Each row of a before or after table is a point. The points were changed in one or more steps. Then noise was added and the rows were shuffled. The steps act on columns, c1 being the first. Name the steps. A step turns or swaps two columns, mirrors them in a line or flattens them onto one, adds a multiple of one to another, or multiplies or shifts one. Angles are multiples of 10 degrees, from the lower column toward the higher: turns from -170 to 170, lines from 10 to 170 but not 90. Use the fewest steps. Two steps may share a column if one is a turn and the other turns, adds or multiplies; they go together, in the order done. Otherwise the lowest column goes first.

Before:
[[ 0.36  0.10]
 [ 0.09  0.41]
 [ 0.40 -0.45]
 [ 0.43  0.02]
 [-0.53 -0.25]
 [ 0.03  0.25]
 [ 0.22 -0.12]
 [ 0.04  0.20]
 [ 0.66  0.76]
 [-0.21 -0.33]]
After, 10 rows:
[[-0.40 -0.26]
 [-0.62  0.20]
 [ 0.34  0.50]
 [ 0.04  0.36]
 [-0.28 -0.28]
 [-0.25 -0.03]
 [ 0.11 -0.24]
 [-0.27 -1.00]
 [ 0.05 -0.16]
 [ 0.12 -0.42]]
Steps: turn c1 and c2 by -150 degrees

Before (12 x 3):
[[ 0.48 -0.06  0.32]
 [-0.24 -0.14  0.58]
 [-0.30  0.17 -0.47]
 [-0.07  0.12 -0.22]
 [-0.34  0.43  0.42]
 [-0.10  0.27  0.50]
 [-0.20  0.18 -0.19]
 [ 0.31 -0.11  0.24]
 [ 0.63 -0.26  0.68]
 [ 0.16 -0.50  0.08]
 [-0.60 -0.39  0.34]
 [ 0.05 -0.71  0.00]]
After (12 x 3):
[[ 0.51 -0.65 -0.43]
 [ 0.00 -0.04 -0.47]
 [-0.08 -1.03  0.05]
 [-0.20 -0.81 -0.02]
 [ 0.22 -0.13  0.19]
 [ 0.10 -0.15  0.21]
 [ 0.25  0.14 -0.47]
 [-0.35 -0.39 -0.22]
 [-0.53 -0.35 -0.23]
 [ 0.11 -0.44 -0.60]
 [-0.75 -0.54 -0.55]
 [ 0.38 -0.16  0.38]]
Steps: turn c1 and c3 by 170 degrees; shift c2 by -0.30

Before:
[[ 0.21  0.80 -0.14  0.29 -0.13 -0.06]
 [-0.68  0.03 -0.43 -0.05  0.48  0.49]
 [-0.19  0.76  0.13 -0.23 -0.46  0.25]
 [ 0.01 -0.41 -0.18  0.03  0.60  0.35]
 [ 0.59 -0.05 -0.45  0.17  0.21  0.54]
 [ 0.39 -0.15 -0.25  0.19 -0.39  0.17]
 [-0.74  0.31  0.50  0.01  0.37  0.42]
 [ 0.58  0.08 -0.13  0.70 -0.28  0.02]
 [-0.09  0.72  0.31 -0.10 -0.24 -0.05]
 [ 0.05  0.68  0.17  0.05 -0.12 -0.34]
 [ 0.36  0.13 -0.17  0.20  0.56 -0.02]
 [ 0.52 -0.05 -0.17  0.54  0.25  0.01]
 [ 0.10  0.66  0.05 -0.01 -0.31 -0.27]]
After:
[[ 0.49  0.42 -0.12 -0.49  0.57 -0.26]
 [-0.04  0.52  0.10 -0.02  0.63  0.16]
 [-0.07 -0.63  0.06  0.01 -0.16 -0.42]
 [-0.92  0.00 -0.16 -0.01 -0.23 -0.08]
 [ 0.31 -0.19 -0.06  0.00 -0.47 -0.77]
 [-0.53  0.49 -0.21  0.35  0.30 -0.21]
 [-0.72  0.04 -0.04  0.06  0.26  0.05]
 [-0.07 -0.56 -0.08  0.10 -0.31 -0.42]
 [ 0.12 -0.38  0.13 -0.01 -0.30 -0.61]
 [-0.38 -0.08  0.09  0.17  0.56 -0.11]
 [-0.38 -0.46 -0.14 -0.04 -0.10 -0.67]
 [ 0.46  0.21  0.46 -0.57  0.20 -0.48]
 [-0.39  0.21 -0.30  0.18 -0.30  0.04]]
Steps: turn c1 and c4 by 130 degrees; turn c2 and c6 by -120 degrees; multiply c3 by 0.7; turn c3 and c5 by -20 degrees

Before:
[[ 0.13 -0.21  0.08  0.41  0.24  0.09 -0.25 -0.42]
 [ 0.70  0.47 -0.27  0.29 -0.01 -0.30  0.07 -0.24]
 [ 0.47 -0.28 -0.33 -0.02 -0.58  0.09  0.28  0.07]
 [-0.05 -0.12  0.25  0.30  0.21 -0.62  0.21 -0.49]
 [ 0.28  0.72  0.28 -0.38  0.42 -0.15 -0.54  0.11]
 [ 0.61 -0.10  0.17 -0.39  0.30  0.25  0.57  0.30]
 [-0.41 -0.31 -0.51 -0.02  0.39 -0.34  0.52 -0.05]
 [ 0.06  0.73 -0.52 -0.52 -0.16 -0.52  0.19 -0.48]
 [-0.06  0.72  0.28  0.17  0.51 -0.18  0.11 -0.51]
 [-0.19 -0.10 -0.44  0.53  0.56  0.48  0.36 -0.01]
 [ 0.33  0.10  0.19 -0.36 -0.47 -0.09 -0.23  0.17]
 [ 0.25  0.11  0.08  0.67  0.13  0.00  0.13 -0.02]
 [ 0.28  0.48 -0.57 -0.14  0.04 -0.41 -0.46 -0.45]]
After (13 x 8):
[[-0.29  0.09  0.29 -0.36 -0.47 -0.20 -0.22  0.17]
 [-0.44 -0.12  0.37  0.30  0.22  0.43  0.21 -0.50]
 [-0.09  0.71  0.39  0.17  0.50  0.15  0.10 -0.51]
 [-0.43  0.73 -0.41 -0.51 -0.15  0.28  0.20 -0.48]
 [-0.29  0.72  0.37 -0.38  0.44 -0.10 -0.53  0.11]
 [-0.02 -0.21  0.18  0.42  0.25 -0.15 -0.27 -0.40]
 [ 0.48 -0.09 -0.35  0.53  0.56 -0.16  0.36  0.00]
 [ 0.00 -0.32 -0.41 -0.01  0.39  0.53  0.53 -0.06]
 [-0.69  0.48 -0.18  0.29 -0.01 -0.34  0.07 -0.24]
 [-0.20 -0.10  0.27 -0.38  0.30 -0.63  0.58  0.30]
 [-0.16  0.11  0.17  0.66  0.12 -0.19  0.12 -0.02]
 [-0.24 -0.28 -0.23 -0.01 -0.58 -0.42  0.28  0.07]
 [-0.51  0.49 -0.48 -0.14  0.04  0.05 -0.48 -0.45]]
Steps: turn c1 and c6 by -130 degrees; shift c3 by 0.10

Before (11 x 9):
[[ 0.36  0.09  0.71  0.19 -0.35 -0.38 -0.41  0.31  0.34]
 [-0.12 -0.17  0.51  0.16 -0.64  0.53  0.07 -0.11  0.39]
 [-0.02 -0.38  0.01  0.67 -0.15 -0.01  0.43 -0.46 -0.07]
 [-0.04  0.52 -0.82  0.24 -0.42  0.20  0.19  0.46  0.10]
 [ 0.26 -0.13 -0.82 -0.15  0.09 -0.29  0.28 -0.54  0.72]
 [-0.36  0.00  0.52 -0.02  0.17 -0.49 -0.39  0.11  0.53]
 [-0.09  0.36 -0.35  0.19  0.12 -0.62 -0.17  0.28  0.30]
 [ 0.23 -0.08  0.12  0.35  0.10  0.04  0.60  0.07  0.22]
 [ 0.22  0.05  0.30  0.29  0.37 -0.22 -0.13 -0.57  0.23]
 [ 0.32 -0.03 -0.48 -0.83 -0.43  0.04  0.00  0.04  0.26]
 [ 0.41 -0.09 -0.29  0.14  0.17 -0.18 -0.37  0.31  0.27]]
After, 11 rows:
[[ 0.31 -0.34 -0.29 -0.75 -0.47 -0.45 -0.02  0.00  0.29]
 [ 0.34  0.16  0.79  0.15 -0.34  0.54 -0.40  0.31  0.35]
 [-0.11  0.43  0.57  0.06  0.11 -0.56 -0.19  0.31  0.28]
 [-0.10 -0.10 -0.42  0.17 -0.69  0.64  0.07 -0.07  0.40]
 [ 0.23  0.15  0.39  0.22  0.37  0.20 -0.13 -0.57  0.25]
 [-0.03 -0.13  0.00  0.74 -0.15  0.00  0.45 -0.45 -0.05]
 [ 0.44 -0.05  0.09  0.17  0.17 -0.29 -0.34  0.31  0.29]
 [ 0.25 -0.18  0.01 -0.11  0.10 -0.85  0.27 -0.53  0.70]
 [ 0.25  0.03  0.01  0.35  0.09  0.11  0.62  0.05  0.18]
 [-0.07  0.55 -0.64  0.04 -0.41 -0.68  0.19  0.49  0.10]
 [-0.36  0.00  0.82  0.00  0.18  0.34 -0.39  0.10  0.49]]
Steps: turn c2 and c4 by -20 degrees; turn c3 and c6 by 70 degrees; multiply c3 by 1.3

Before:
[[ 0.10 -0.43 -0.05  0.08  0.03  0.17 -0.22 -0.26 -0.65  0.40 -0.35 -0.06]
 [ 0.16 -0.29  0.32 -0.19 -0.33 -0.17 -0.46  0.10 -0.42  0.46 -0.43  0.48]
 [ 0.31  0.32 -0.14 -0.03  0.39  0.09  0.12 -0.19 -0.11  0.58 -0.15  0.24]
 [ 0.08 -0.11 -0.17 -0.02  0.80 -0.08 -0.18 -0.36 -0.15  0.09 -0.11  0.30]
 [ 0.74 -0.30 -0.16 -0.22  0.08  1.00 -0.65  0.34  0.38  0.08 -0.17  0.01]
 [ 0.40 -0.37  0.00 -0.45 -0.55 -0.10 -0.87 -0.49 -0.38  0.32 -0.52 -0.02]
 [ 0.00  0.24  0.42  0.54  0.32  0.33 -0.07 -0.37  0.10 -0.01 -0.36  0.17]
 [-0.05  0.08  0.12  0.44  0.60 -0.32 -0.05 -0.13  0.07  0.58 -0.02 -0.03]
 [ 0.35 -0.05 -0.22  0.32 -0.54 -0.04 -0.74 -0.16 -0.40  0.02 -0.43  0.28]
 [-0.06  0.26  0.13 -0.23  0.71 -0.13  0.02  0.05 -0.32  0.11  0.01 -0.24]
 [ 0.46 -0.59 -0.04 -0.52 -0.52  0.91 -0.26  0.21  0.32  0.07  0.37  0.04]]
After (11 x 12):
[[ 0.74 -0.29 -0.16 -0.21  0.07  0.97 -0.69 -0.26 -0.18  0.14 -0.18 -0.33]
 [-0.03  0.08  0.12  0.43  0.61 -0.33  0.05 -0.11 -0.06  1.01 -0.01 -0.04]
 [ 0.15 -0.28  0.31 -0.21 -0.36 -0.16 -0.36 -0.26  0.62  0.21 -0.44  0.12]
 [ 0.34 -0.05 -0.22  0.34 -0.55 -0.03 -0.35 -0.68  0.45 -0.37 -0.41  0.20]
 [ 0.12 -0.43 -0.05  0.06  0.02  0.18  0.04 -0.31  0.27  0.43 -0.36  0.59]
 [ 0.30  0.33 -0.14 -0.03  0.40  0.12  0.22 -0.02  0.26  0.82 -0.16 -0.04]
 [ 0.09 -0.10 -0.19 -0.04  0.77 -0.08  0.17 -0.37  0.34  0.64 -0.11 -0.03]
 [ 0.41 -0.36  0.00 -0.44 -0.55 -0.10 -0.21 -0.97  0.18 -0.09 -0.53  0.34]
 [ 0.00  0.24  0.41  0.56  0.30  0.34  0.25 -0.28  0.10  0.25 -0.36 -0.18]
 [ 0.47 -0.59 -0.05 -0.52 -0.50  0.91 -0.33 -0.09 -0.12 -0.28  0.38 -0.29]
 [-0.06  0.27  0.14 -0.23  0.71 -0.13 -0.02  0.03 -0.04  0.61  0.01  0.39]]
Steps: add 0.7 times c5 to c10; turn c7 and c8 by 50 degrees; turn c9 and c12 by -120 degrees

Before, 10 rows:
[[ 0.04 -0.25  0.10 -0.13  0.36 -0.04 -0.24 -0.25  0.39  0.12 -0.30  0.38
  -0.02  0.18]
 [ 0.26  0.01  0.25 -0.17 -0.44 -0.25 -0.34 -0.42 -0.11 -0.02  0.43 -0.27
  -0.61 -0.21]
 [ 0.29 -0.11 -0.50  0.27 -0.20  0.47  0.18  0.01 -0.36 -0.32 -0.41 -0.47
   0.02  0.36]
 [-0.03 -0.02 -0.01  0.57 -0.20  0.50 -0.40 -0.17 -0.50 -0.02  0.45  0.38
   0.01 -0.43]
 [ 0.29 -0.29  0.21  0.05 -0.05 -0.04  0.49 -0.53  0.30  0.26  0.06 -0.19
   0.18 -0.41]
 [-0.37 -0.43  0.10  0.64  0.18  0.07 -0.33 -0.30 -0.04 -0.14 -0.32  0.36
   0.20  0.39]
 [ 0.00  0.56 -0.28  0.25 -0.26  0.29 -0.34  0.42  0.39  0.49 -0.31 -0.13
  -0.25  0.47]
 [ 0.18 -0.17  0.01 -0.10 -0.12  0.03  0.11 -0.61 -0.47  0.21 -0.14  0.18
   0.19 -0.20]
 [ 0.07  0.01 -0.48  0.22  0.27 -0.20 -0.33 -0.51 -0.35 -0.18 -0.12  0.27
  -0.03 -0.05]
 [ 0.07 -0.27  0.00  0.10  0.41 -0.28  0.49 -0.19 -0.27 -0.33 -0.39 -0.07
  -0.36  0.49]]
After, 10 rows:
[[ 0.88 -0.09  0.30 -1.44  0.28  0.48  0.20  0.00 -0.38 -0.23 -0.43 -0.46
   0.02  0.11]
 [ 0.60  0.56  0.12 -1.08 -0.56  0.28 -0.33  0.44  0.40 -0.19 -0.31 -0.12
  -0.39  0.41]
 [ 0.69 -0.25 -0.06 -0.27  0.41 -0.28  0.48 -0.20 -0.30  0.36 -0.39 -0.08
  -0.61  0.46]
 [ 0.88 -0.01 -0.15  0.80 -0.05 -0.25 -0.34 -0.40 -0.12 -0.42  0.44 -0.26
  -0.99 -0.35]
 [ 0.59 -0.02 -0.29 -1.47  0.00  0.50 -0.41 -0.17 -0.50 -0.21  0.43  0.37
   0.00 -0.24]
 [ 0.21 -0.43 -0.41 -1.51  0.19  0.06 -0.34 -0.30 -0.03  0.17 -0.31  0.38
   0.32  0.59]
 [ 0.78 -0.20  0.06  0.28 -0.23  0.05  0.14 -0.60 -0.49 -0.11 -0.14  0.18
   0.29 -0.12]
 [ 0.67  0.00  0.31 -1.30  0.22 -0.22 -0.35 -0.52 -0.34  0.23 -0.11  0.26
  -0.07  0.09]
 [ 0.62 -0.25 -0.04  0.48 -0.06 -0.03 -0.25 -0.24  0.39  0.37 -0.32  0.39
  -0.03  0.37]
 [ 0.90 -0.29 -0.18  0.17 -0.28 -0.04  0.49 -0.51  0.29 -0.01  0.07 -0.19
   0.26 -0.50]]
Steps: shift c1 by 0.60; turn c3 and c4 by 150 degrees; multiply c4 by 3; turn c5 and c10 by 80 degrees; add 0.5 times c12 to c14; multiply c13 by 1.6

Before, 12 rows:
[[ 0.64  0.42 -0.50 -0.29 -0.22  0.00  0.32 -0.23  0.25  0.11 -0.32 -0.38
   0.28  0.24  0.63 -0.15 -0.32  0.02  0.27 -0.41]
 [ 0.08 -0.02 -0.42  0.12  0.03 -0.28  0.28 -0.85  0.04  0.04 -0.61  0.15
  -0.23  0.54 -0.26  0.60 -0.02  0.11 -0.14  0.15]
 [ 0.10  0.35  0.36 -0.01  0.34 -0.60  0.02 -0.43  0.30  0.15 -0.41  0.14
  -0.40  0.49 -0.19  0.07  0.37 -0.31 -0.36  0.14]
 [-0.02  0.35 -0.16 -0.70 -0.56 -0.10  0.29  0.08  0.56 -0.46  0.15 -0.53
   0.26 -0.05  0.30 -0.07 -0.17  0.37  0.05 -0.74]
 [-0.07  0.31  0.41 -0.64 -0.50  0.24 -0.37  0.23  0.44 -0.03  0.18 -0.29
  -0.13 -0.02 -0.19 -0.34 -0.26  0.34  0.93 -0.69]
 [ 0.00 -0.25  0.16 -0.05  0.11 -0.39 -0.08  0.15 -0.19  0.17 -0.26  0.12
  -0.32 -0.29 -0.42  0.27  0.64 -0.40 -0.04  0.40]
 [ 0.05 -0.39  0.60  0.41  0.32 -0.70  0.14 -0.27 -0.15 -0.22 -0.20  0.24
  -0.37 -0.20 -0.57 -0.03  0.08 -0.59 -0.03  0.03]
 [-0.23  0.48  0.38 -0.74 -0.50 -0.02  0.29  0.13  0.31  0.15 -0.38 -0.25
  -0.07 -0.61  0.14 -0.24 -0.42  0.20  0.39 -0.57]
 [-0.20 -0.06 -0.46 -0.19 -0.13 -0.24 -0.07 -0.61  0.06 -0.19 -0.68  0.18
  -0.05  0.61  0.14 -0.09 -0.05 -0.49 -0.23  0.24]
 [-0.32  0.46  0.25 -0.23 -0.32  0.35  0.05 -0.11  0.64 -0.10 -0.05 -0.90
   0.05 -0.11 -0.18 -0.39 -0.23  0.23  0.57  0.01]
 [-0.20 -0.28  0.20  0.41  0.35 -0.07 -0.13 -0.19  0.12  0.05 -0.20  0.27
  -0.79 -0.01  0.05  0.16  0.12 -0.20 -0.32  0.20]
 [-0.22  0.60  0.22 -0.26 -0.30  0.10 -0.10 -0.41  0.04 -0.01  0.45 -0.20
  -0.32 -0.21 -0.38 -0.83 -0.03  0.53  0.30  0.01]]
After (12 x 20):
[[-0.07  0.07  0.77 -0.71 -0.53  0.26 -0.40  0.19  0.47  0.22  0.20 -0.25
  -0.14 -0.03 -0.18 -0.29 -0.28 -0.08  0.95 -0.69]
 [-0.03 -0.30  0.32  0.01  0.13 -0.41 -0.05  0.11 -0.18 -0.39 -0.24  0.10
  -0.31 -0.27 -0.41  0.33  0.66 -0.80 -0.07  0.42]
 [-0.18 -0.14  0.37  0.46  0.37 -0.11 -0.13 -0.19  0.12 -0.10 -0.20  0.28
  -0.77  0.01  0.06  0.17  0.13 -0.55 -0.31  0.17]
 [ 0.14  0.33  0.73 -0.16  0.32 -0.59  0.05 -0.46  0.32  0.55 -0.45  0.12
  -0.39  0.46 -0.17  0.22  0.34 -0.75 -0.38  0.15]
 [ 0.08  0.00 -0.85  0.16 -0.02 -0.28  0.25 -0.83  0.05  0.09 -0.62  0.16
  -0.23  0.56 -0.25  0.47 -0.02 -0.28 -0.15  0.16]
 [ 0.64  0.27 -0.99 -0.41 -0.17 -0.05  0.32 -0.22  0.25  0.42 -0.36 -0.37
   0.26  0.23  0.63 -0.04 -0.37 -0.36  0.25 -0.39]
 [ 0.10 -0.23  1.20  0.52  0.32 -0.67  0.14 -0.27 -0.13 -0.29 -0.20  0.27
  -0.39 -0.18 -0.59 -0.19  0.09 -0.98 -0.04  0.04]
 [-0.20  0.20  0.71 -0.86 -0.49 -0.01  0.27  0.12  0.30 -0.34 -0.34 -0.24
  -0.11 -0.59  0.19 -0.05 -0.44 -0.26  0.40 -0.60]
 [ 0.00  0.10 -0.29 -0.80 -0.56 -0.09  0.28  0.07  0.58 -0.28  0.11 -0.53
   0.30 -0.06  0.29 -0.38 -0.20 -0.03  0.04 -0.73]
 [-0.19 -0.10 -0.88 -0.17 -0.13 -0.22 -0.07 -0.60  0.08  0.57 -0.65  0.15
  -0.01  0.61  0.15 -0.21 -0.06 -0.87 -0.21  0.20]
 [-0.26  0.48  0.45 -0.46 -0.27  0.07 -0.09 -0.39  0.00  0.41  0.43 -0.20
  -0.32 -0.18 -0.38 -0.55 -0.07  0.15  0.32 -0.01]
 [-0.31  0.39  0.50 -0.44 -0.33  0.35  0.02 -0.12  0.68  0.11 -0.07 -0.91
   0.04 -0.09 -0.20 -0.33 -0.26 -0.21  0.56  0.01]]
Steps: turn c2 and c4 by -20 degrees; multiply c3 by 2; turn c10 and c16 by 50 degrees; add 1 times c14 to c10; shift c18 by -0.40

Before (9 x 24):
[[-0.15 -0.33 -0.26 -0.17 -0.14 -0.76 -0.07 -0.27 -0.26 -0.21  0.24  0.44
   0.13 -0.39 -0.49 -0.14 -0.18 -0.10  0.54  0.25 -0.32  0.35  0.17  0.43]
 [-0.34 -0.02  0.09  0.35  0.34 -0.49  0.00 -0.35  0.14  0.27  0.66 -0.01
  -0.02 -0.27 -0.28 -0.05 -0.25  0.01  0.06 -0.10 -0.08  0.06  0.17  0.41]
 [ 0.07 -0.15  0.59 -0.55 -0.77  0.35  0.30 -0.22 -0.14 -0.25 -0.05 -0.62
  -0.45  0.20 -0.10 -0.30 -0.08  0.08 -0.38  0.02  0.31  0.24 -0.16 -0.34]
 [ 0.38 -0.73  0.05 -0.39  0.01  0.35 -0.26 -0.43  0.59  0.27  0.27  0.02
  -0.97 -0.76  0.59  0.28 -0.42 -0.22 -0.31  0.74 -0.05  0.36  0.58 -0.21]
 [-0.51 -0.25  0.24 -0.67 -0.57  0.17 -0.03 -0.34 -0.19 -0.16 -0.24 -0.53
  -0.35  0.81 -0.17 -0.16 -0.39  0.36 -0.44  0.08  0.77  0.18 -0.02 -0.15]
 [-0.33 -0.49  0.02  0.49  0.04 -0.33  0.03 -0.04  0.31  0.05 -0.01 -0.35
  -0.37  0.02 -0.19  0.05 -0.10 -0.22 -0.04  0.29 -0.04  0.14  0.12 -0.07]
 [ 0.35 -0.40 -0.14  0.22 -0.19 -0.10 -0.10 -0.27  0.10 -0.29  0.42  0.49
   0.01 -0.14 -0.30 -0.13  0.06 -0.22  0.03  0.04 -0.14 -0.21 -0.13  0.11]
 [ 0.01 -0.09 -0.31  0.20 -0.09 -0.38  0.19 -0.06  0.47  0.02  0.42  0.17
   0.35  0.02 -0.08 -0.27 -0.40 -0.40  0.32  0.32 -0.03  0.00  0.15  0.22]
 [ 0.41 -0.69 -0.01 -0.24 -0.50  0.26 -0.16 -0.75  0.62  0.56  0.15 -0.01
  -1.29 -0.99  0.49  0.09 -0.07 -0.19 -0.03  0.68 -0.22 -0.25  0.28 -0.17]]
After, 9 rows:
[[-0.52 -0.44  0.27 -0.62 -0.03  0.16 -0.03 -0.30  0.01 -0.16 -0.21 -0.16
  -0.31  0.89 -0.18 -0.13 -0.35  0.37 -0.03  0.08  1.03 -0.33  0.00 -0.15]
 [ 0.01 -0.25  0.57 -0.56 -0.03  0.36  0.34 -0.24  0.11 -0.25 -0.07  0.22
  -0.42  0.59 -0.10 -0.29 -0.12  0.05 -0.10  0.04  0.68  0.24 -0.16 -0.31]
 [ 0.36 -1.20  0.05 -0.36 -0.15  0.35 -0.29 -0.44  0.49  0.29  0.26  0.18
  -0.98  0.15  0.57  0.27 -0.38 -0.23  0.27  0.73  0.12  1.13  0.60 -0.27]
 [-0.34 -0.82 -0.01  0.48 -0.09 -0.37  0.06 -0.06  0.27  0.07  0.02  0.20
  -0.39  0.29 -0.16  0.03 -0.09 -0.22 -0.18  0.31  0.16  0.15  0.14 -0.08]
 [ 0.41 -1.10 -0.04 -0.25 -0.28  0.26 -0.22 -0.71  0.70  0.61  0.18  0.17
  -1.29 -1.12  0.48  0.05 -0.07 -0.16  0.03  0.68 -0.14  0.38  0.27 -0.14]
 [-0.15 -0.55 -0.28 -0.19  0.12 -0.74 -0.13 -0.27 -0.20 -0.22  0.28 -0.23
   0.15  0.39 -0.46 -0.11 -0.16 -0.13 -0.12  0.26 -0.72  0.91  0.14  0.38]
 [-0.36 -0.04  0.09  0.37 -0.05 -0.49  0.00 -0.36  0.02  0.26  0.68 -0.05
  -0.01 -0.11 -0.32 -0.06 -0.30  0.01 -0.10 -0.10 -0.01  0.32  0.16  0.41]
 [-0.03 -0.16 -0.26  0.19 -0.17 -0.37  0.18 -0.07  0.44  0.07  0.42 -0.22
   0.35  0.06 -0.07 -0.29 -0.41 -0.40 -0.14  0.38 -0.28 -0.02  0.15  0.20]
 [ 0.37 -0.65 -0.14  0.21 -0.09 -0.06 -0.05 -0.26  0.10 -0.34  0.39 -0.14
  -0.01 -0.49 -0.28 -0.14  0.09 -0.23  0.34  0.06 -0.40 -0.24 -0.13  0.03]]
Steps: multiply c2 by 1.6; flatten c5 and c9 onto the line at 110 degrees; turn c12 and c19 by 140 degrees; turn c12 and c21 by 50 degrees; multiply c22 by 2.5; turn c14 and c22 by -50 degrees
